Rows are points. The points of each table are mixes of a few directions, plus a little noise. Count the directions of each table, and those that both share. Where both have some left over, give the other angles between the two spaces (their principal angles), to ten degrees, smallest first.
In the rows, zero is written as 128.

First, 5 rows:
[[ 78 125 100]
 [180 133 159]
 [137 133 139]
 [ 82 158 145]
 [161  93  97]]
Second (5 x 3):
[[112 124 132]
 [151 136 121]
 [ 93 114 136]
 [208 156 107]
 [ 74 108 142]]
Directions: first 2, second 1, shared 0; angles 40

First, 8 rows:
[[129 141 166 122 136 137]
 [198 107 164 146 126 148]
 [158 134 182 127 136 140]
 [106 162 185 109 147 132]
 [ 93 123  72 126 120 113]
 [ 58 164 134 101 140 114]
 [131 100  60 143 110 118]
 [149  91  64 147 109 122]]
Second (7 x 6):
[[150 135 127 130 115 121]
 [124 101 158 119 152 168]
 [130 119  68 167 114  83]
 [208 143 168 104  99 157]
 [ 95 142 162 183 163  78]
 [102 116 117 109 135 149]
 [ 85 143  99  86 119 140]]
Directions: first 2, second 4, shared 2

First (8 x 9):
[[137  93 127 130 139 123 140 138  96]
 [ 83  73  79 145 147 107 140 185  81]
 [ 87 143 113 102 105 104 112 139 166]
 [105 113  97 148 116 132 122 188 119]
 [191 110 170 130 148 145 145  86  97]
 [164 149 168  92  80 132 108 118 175]
 [139 141 132 138 120 143 123 134 135]
 [118 202 139 140 169 139 133  36 156]]
Second, 10 rows:
[[136 143 157 122 138  89 109 152  79]
 [127 161 152 110 143  87 113 154  84]
 [177 145 185 161  71 111 190  92 162]
 [102 137 101 105 151 136 114 139 126]
 [104 115 106 110 167 122  77 161  81]
 [119  57  70 156 114 207 137  89 196]
 [114 151 130 105 153 104 104 155  92]
 [102 125  92 112 147 151 119 130 142]
 [152 112 146 153 102 132 147 110 142]
 [147 131 141 147  93 140 173  96 173]]
Directions: first 4, second 3, shared 0; angles 40, 50, 80

First, 10 rows:
[[103 106 115 131 126 119 115 155 127 128 137]
 [ 56 117 143 133 115 121  76 110 100 133 158]
 [ 85  70  86 134 129 105 111 212 135 126 141]
 [188 198 177 121 129 156 154  30 122 129 109]
 [137 143 140 127 127 134 131 105 125 129 126]
 [135 128 126 128 129 128 133 132 131 127 125]
 [ 77 138 156 131 115 129  86  83  99 133 152]
 [114 123 128 129 126 126 119 129 124 129 134]
 [249 136  92 119 152 136 218 178 181 118  76]
 [137 121 118 128 131 126 137 146 136 127 123]]
Second (9 x 11):
[[139 104 109 128 115 115 142 167 146 127 134]
 [175 114 101 127 133 124 167 173 157 123 111]
 [ 49 106 122 135 139 123  74 140  99 130 143]
 [207 158 138 124 120 136 178 104 151 127 111]
 [147 145 159 128  69 118 131  79 137 134 165]
 [183 175 172 124  84 136 153  49 135 133 143]
 [ 93 116  99 130 204 141 113 170 110 119  84]
 [ 75  95 113 130 129 117  97 161 118 128 143]
 [ 81 137 138 128 160 142  96 105  95 127 119]]
Directions: first 2, second 3, shared 2

First (9 x 14):
[[137 116 147 125 141 105 166 163 152  83  94 110 148 143]
 [190 110  82 131 112 161  88 123 116 116  93  86 148  78]
 [ 65 194 136 163 192 140 100 151 132 163 211  97 107 128]
 [130 142 136 146 106 137 111  98 133 150 110  99 120 128]
 [ 72 147 166 127 153 133 116 107 138 163 139  83 127 133]
 [ 92  97 156  76 135 120 154 136 140 133 123 129 135 132]
 [143 112 112 111  92 112 161 138 124 120 141 199 108 145]
 [122 113 124  90  79 119 164 145 140 148 144 178  84 147]
 [199 119  89 189 140 128  95  86  77  74  93 174 174 109]]
Second:
[[110 125 126 163 117 139 147 126 144 108 149 155 119 134]
 [209 203 146  44 141  93  68 136 145 154  82 117 130 205]
 [129 118 125 122 131 124 128 131 110 143 119 108 139 109]
 [152 130 102 206  85 110 205 174  92 203 106  94 217  96]
 [131 124 119 160 112 134 148 136 131 128 126 123 143 119]
 [ 88 102 132 141 134 161 116 100 161  59 160 158  78 123]
 [109 101 127 137 130 167 106 103 162  59 138 128  89 114]
 [ 84  91 130 116 147 137 124 112 110 115 151 131 104  94]
 [141 119 119 153 114 147 128 128 144 106 114 105 134 115]
 [147 139 130  79 145  92 120 142  80 194 104  98 157 118]
 [107 157 150  86 151 103 116 120 127 138 163 192  96 179]]
Directions: first 6, second 4, shared 1; angles 30, 80, 90

First:
[[160 144 138 138  89 133 157 142 118 145 109 119 126 137 130 145 126 127
  119 123]
 [137 121 122 137 107 131 151 146 117 138 123 141 138 137 132 135 134 113
  112 131]
 [105 120 143 126 104 115 107  95 124 132 132 118 128 129 114 115 102 104
  141 121]
 [126  97 137 160  92 104 146 173 117 154 143 154 122 140 143 105 102  59
   96  93]
 [ 99 123  62 138 177 121  74  76 152 102 117  74 126 120 118  89 143 152
  145 169]
 [115 123 140 113 111 135 129 107 122 125 133 135 136 122 110 141 124 123
  139 136]
 [141 115 123 126 101 152 172 157 116 122 133 147 139 119 114 154 149 122
  110 143]
 [ 87  98  92 139 124 101  98  94 117 148 118 144 161 166 134  99 124  86
  127 156]
 [131 130 160 109 117 149 147 134 125 111 147 134 121 100 105 151 124 136
  134 116]
 [149 154 152 113 161 130 128 149 136 128 129 140 114 130 151 143 131 160
  132 106]
 [157 184 137 105 220 138 100 133 166 100 123 104  91 110 157 139 146 220
  153 108]]
Second:
[[131 141 128 149 150 124  83 142 113  75 108 133 132  97 107 135 111 112
  137 149]
 [140 116 120 132 146 125 127 134 122  96 114 138 126 103 138 143 102 120
  137 127]
 [146 106 127 153 125 136 132 138  96  99 134 138 119 140 130 136 147 116
  124 141]
 [133 121 115 107 154 117 138 124 150 114 105 135 130  85 152 146  71 130
  145 106]
 [125 147 134 152 134 128  85 140 111  94 121 128 132 120  98 124 138 117
  128 154]
 [130 119 122 113 133 125 147 123 141 137 125 130 127 119 146 134 109 133
  133 113]
 [119 137 125 107 136 121 131 120 152 143 120 125 133 111 134 128 102 136
  135 114]
 [121 133 127 114 127 125 135 122 143 147 128 124 131 128 133 125 120 135
  129 118]
 [106 133 151 120  48 149 176 107 128 249 196 102 122 246 119  81 246 154
   85 128]
 [129 129 130 132 125 130 125 129 123 127 130 128 128 132 125 127 134 127
  126 132]]
Directions: first 6, second 3, shared 0; angles 50, 70, 70

First:
[[131 196  86 196  93  91 151  88  85  88 188 169  92 154 109 135 111 198
  133 154 160 163 135 101 128 125 133 139  68 187 121 130]
 [137 126 137 127 138 131 125 111 100 122 131 145 124 120 125 132 137 126
  114 130 131 136 126 135 138  97 131 120 132 141 132 134]
 [141 102 157 102 155 145 115 114  97 132 113 141 133 107 129 131 148 102
  104 123 121 130 122 149 145  79 132 111 156 128 138 136]
 [129 152 113 152 115 115 136 114 113 114 150 143 116 137 121 130 122 153
  130 137 140 140 131 118 128 127 130 132 107 149 126 129]
 [114  31 179  31 170 179  98 204 220 192  37  51 184  99 160 114 144  28
  135  87  78  68 119 159 117 165 117 120 211  29 133 119]
 [117  75 153  75 148 155 113 175 187 165  77  80 160 114 146 119 134  74
  136 105 100  93 124 143 119 157 121 126 172  70 130 121]
 [127 159 107 159 110 111 139 114 115 111 154 142 113 141 120 130 118 159
  134 139 142 142 132 115 125 134 129 135 101 151 124 128]
 [126 183  90 183  95  98 147 104 107  99 174 153 102 152 114 132 110 185
  139 148 152 151 135 104 123 140 130 141  78 169 120 127]]
Second (10 x 32):
[[104 221 200 114 159  87 158 113  91 180 152 168 155 180  89 156 134 124
  133 147  89 115 153 119 116 134 152  78 200 110 133  75]
 [144  82 130 154  99 148 108 108 123  73 107  65 123  97 180 123 137 162
  144 130 121 100 101 135 149 131 113 113  99 128 122 164]
 [149  78 137 173 118 141 116 140 100 100 105  99 109 105 142 109 101 144
  171 134 110 125 114 121 146 128 141 154 118 157 138 155]
 [ 72 133 206 172 178  60 134  61  74 207 125 132  54 156 107 139 129  90
  182 218  70 126 130  85 152 134 181  56 160  81 154  93]
 [144  90  85 116  95 154 109 107 157  80 106  83 122  88 171 134 164 143
  114 117 167 120  98 154 123 141  90 116 102 128 121 155]
 [105 204 138  82 144 117 148 133 154 155 171 167 178 172 114 140 137 123
   74 109 124 120 156 130 124 112 123 109 132  92 107 101]
 [146 121 101 126 130 143 133 179 132 132 130 164 139 128  99 110  96 120
  125 101 141 154 143 126 114 121 135 192 129 164 133 129]
 [152  99 101 118  93 150 111  99 135  80  90  81 118  81 161 150 176 148
  138 124 168 119  91 163 102 161  92 104 140 144 132 140]
 [133  84  70 128 123 156 119 171 171 118 144 141 130 122 134  89  92 117
   93  99 145 148 141 118 149  96 124 196  54 132 114 160]
 [128 169 111  97 141 126 146 164 142 158 149 184 155 152  87 128 115 111
  104 103 142 152 152 129 102 122 132 161 147 142 128 104]]
Directions: first 2, second 5, shared 0; angles 80, 80

First, 9 rows:
[[156 118 216 127 142 137 117 125 102 181 134 126 119 143 197 192 132 110
  144 149 102 166 155 186 159 100 160 123 173 119 123 135]
 [123 137 145 157 125 118 129 136  95 163  97 134 113  98 174 136 153 116
  137 131 109 143 125 166 125  86 149 122 154 139 117 118]
 [ 88 105  90 143 147 144 129 124 100 119 121 137 119 144  96 122 125 119
  121 140 122 121 108 131  92  95 135  96 150 148 108 123]
 [142 110 135 105 121  93 152 205 149 145 135  64 114  94 133 114  98 149
  134 126 126 114 105 149 131 129 164 137 121 145  84 108]
 [160 122  73  91  57 124 112 116 159 120  85 115 108 107  85 126 123 147
  125  85 129 119 174  43 207 182 144 132 134  87 136  94]
 [117 113 158 138 160  95 162 209 121 155 154  76 129 102 156 113 107 144
  143 152 129 118  80 188  84 101 146 129 123 155  78 116]
 [127 115 115 106 126 162 104  76 131 109 117 157 112 170  92 157 128 101
  102 121 114 142 159 107 156 124 144 114 154 131 143 144]
 [126 177 113 126 128 157 100  31 158  65 128 206 150 161 100 113 164  98
   94 106 141 135 149  93 131 150  77 155  86 132 204 180]
 [112 155 111 155 151 117 143 130 142  91 181 137 186 131 118  71 124 170
  156 139 177  91  96  91  68 185  36 143  57  97 158 128]]
Second:
[[134 134  59 139  73 150 100  65 112 121  86 166 130 129  97 129 150 144
  144 101 136 121 178  30 174 177  96 106 144  61 164  93]
 [122  98  51 127  80 148 108 101 103 134  79 135 105 129  81 141 128 138
  136 108 119 122 165  51 172 145 141  86 175  85 120  82]
 [ 77 155  59 177 132 107 149 142 113 101 104 144 138  83 112  56 156 136
  126 123 145 101  75 126  53 104  97 127  97 159 120 118]
 [116 181 145 149 137 132 118  76 131 105  97 188 122 115 155 116 184  77
   90 115 114 153 122 176 110  78 128 158 112 183 164 179]
 [113  99 135 122 154 111 152 192 127 138 150  82 121 122 124 121  97 137
  129 147 126 117  90 166  95 103 155 120 132 158  81 121]
 [130  93 131 110 131 128 133 160 125 144 136  94 115 137 117 146  99 135
  132 137 120 126 128 132 138 123 158 112 152 127  96 113]
 [103 158 137 147 149 122 134 118 126 112 106 156 115 109 145 110 162  87
   93 126 113 143  99 190  90  65 146 146 119 197 130 166]
 [189 101 205  78 126 144 112 125 151 156 176 100 138 177 147 194  87 144
  149 138 128 144 181 112 201 185 133 133 141  70 142 129]
 [152 120 220 100 170 118 142 170 153 143 185  92 136 149 166 154  97 123
  126 153 125 141 114 196 123 121 146 153 114 152 115 160]
 [142 140 138 132 128 121 133 132 140 125 161 123 161 131 137 114 119 160
  155 132 155 112 129 101 123 178  80 139  94  89 148 120]]
Directions: first 6, second 4, shared 4
